Each row is a point. Each copy is the shape, with its points in the same order, turned, moved and blurred by noise. Some copies are also mirrored. Which?

Shape (5 x 2)
[[-37, 9],
[45, -12],
[25, 9],
[-33, 2],
[42, 15]]
Copy 1 (5 x 2)
[[-17, 57],
[8, -26],
[15, 4],
[-22, 47],
[30, -8]]
Copy 1 is: only turned
Copy 2 (5 x 2)
[[-5, -38],
[-13, 46],
[-31, 25],
[5, -31],
[-43, 33]]
Copy 2 is: only turned

Shape (7 x 4)
[[24, -33, 32, 14],
[-26, 26, -5, 35],
[-14, -27, -38, 4],
[-45, -9, 9, 25],
[34, 28, 32, 27],
[21, -21, 0, -23],
[-23, 55, 25, -54]]
Copy 1 (7 x 4)
[[-46, 5, -7, -12],
[22, -3, -1, 43],
[12, -47, -27, -5],
[-7, -33, 9, 40],
[-9, 50, -2, 4],
[-7, -15, -3, -40],
[43, 4, 73, -15]]
Copy 1 is: mirrored
Copy 2 (7 x 4)
[[-10, 17, 36, 19],
[6, 6, -42, 26],
[-2, -44, 7, -13],
[-24, -19, -24, 31],
[26, 47, 3, 16],
[-4, 3, 25, -26],
[-29, 51, -45, -49]]
Copy 2 is: only turned
Copy 3 (7 x 4)
[[-18, -33, 33, -30],
[26, 48, 26, 5],
[24, -9, 9, 36],
[-3, 35, 45, 22],
[9, 21, 13, -68],
[-16, -28, -10, -7],
[-33, 59, -47, -2]]
Copy 3 is: only turned

Shape (12 x 8)
[[42, 5, -4, -11, -39, 10, 9, 10],
[6, -7, 6, 29, 6, 19, 32, -55],
[29, -59, -2, -27, 17, -10, -24, 20],
[24, -54, 46, 25, -18, -30, -19, 6],
[0, -6, 0, -40, -28, 37, 28, -48],
[-21, -8, 17, 42, 53, -37, -6, -19],
[3, -19, -5, -43, 0, -21, 0, -14],
[45, -4, 73, -8, -1, 18, -21, 16],
[47, 60, 55, 10, 48, 3, -9, 1],
[10, -11, -2, -24, 22, -11, 19, 15],
[3, -28, -9, -3, 8, -17, -2, 77],
[-16, -6, -12, -16, 1, 4, -26, -54]]
Copy 1 (12 x 8)
[[29, -27, -5, -32, -13, -2, 2, -33],
[23, -2, 47, 18, 18, 38, 39, -37],
[-25, -45, -34, 6, 48, -10, -14, -35],
[10, -54, 33, -14, 60, 6, -40, -27],
[47, 20, -15, 15, -3, 32, 19, -57],
[-26, -7, 50, 20, 62, 18, 12, 22],
[11, 5, -27, -5, 44, 3, 2, -19],
[38, -65, 8, 24, 3, 7, -39, 1],
[31, -43, 27, 31, -17, -4, 13, 64],
[-10, -16, -23, -6, 23, 26, 11, 1],
[-56, -34, -19, -35, 14, 12, -30, -5],
[15, 37, 11, 29, 30, -7, 11, -38]]
Copy 1 is: only turned
Copy 2 (12 x 8)
[[34, 30, -15, 0, 32, -10, 16, 15],
[37, 28, 23, -25, -22, 33, -43, 8],
[13, -29, -32, 11, 16, -47, -38, -6],
[11, -15, 29, -23, 23, -53, -41, 35],
[39, 71, -9, -27, -7, 5, -21, -30],
[-14, -35, 58, 6, -14, 24, -52, -7],
[32, 11, -6, 10, 15, -24, -20, -47],
[-17, 35, 9, 4, 69, -32, -52, 36],
[-25, 20, 36, 41, 72, 46, -50, 20],
[15, 2, -2, 37, 2, -13, -24, -7],
[-16, -29, -14, 42, 3, -41, 13, 16],
[14, 7, 3, -36, 4, 20, -32, -49]]
Copy 2 is: mirrored
Copy 3 (12 x 8)
[[36, 5, 26, 15, -40, -45, 7, 7],
[-10, -18, -26, 14, 0, -33, 57, -8],
[27, -1, 6, -49, 4, -31, -40, -9],
[55, 12, -34, -10, -4, -39, -16, -57],
[-27, -19, 36, 38, 4, -40, 19, -1],
[9, 12, -56, -35, 0, 26, 38, -28],
[-17, 9, 21, -15, -16, -14, -16, -17],
[76, 26, 30, -1, 28, -32, 22, -32],
[59, 40, 28, -30, 5, 8, 84, -13],
[2, 29, 8, -24, -5, -16, -2, 12],
[47, 37, -17, -24, -17, -3, -45, 33],
[-18, -40, 13, 0, -8, 10, 14, -29]]
Copy 3 is: only turned
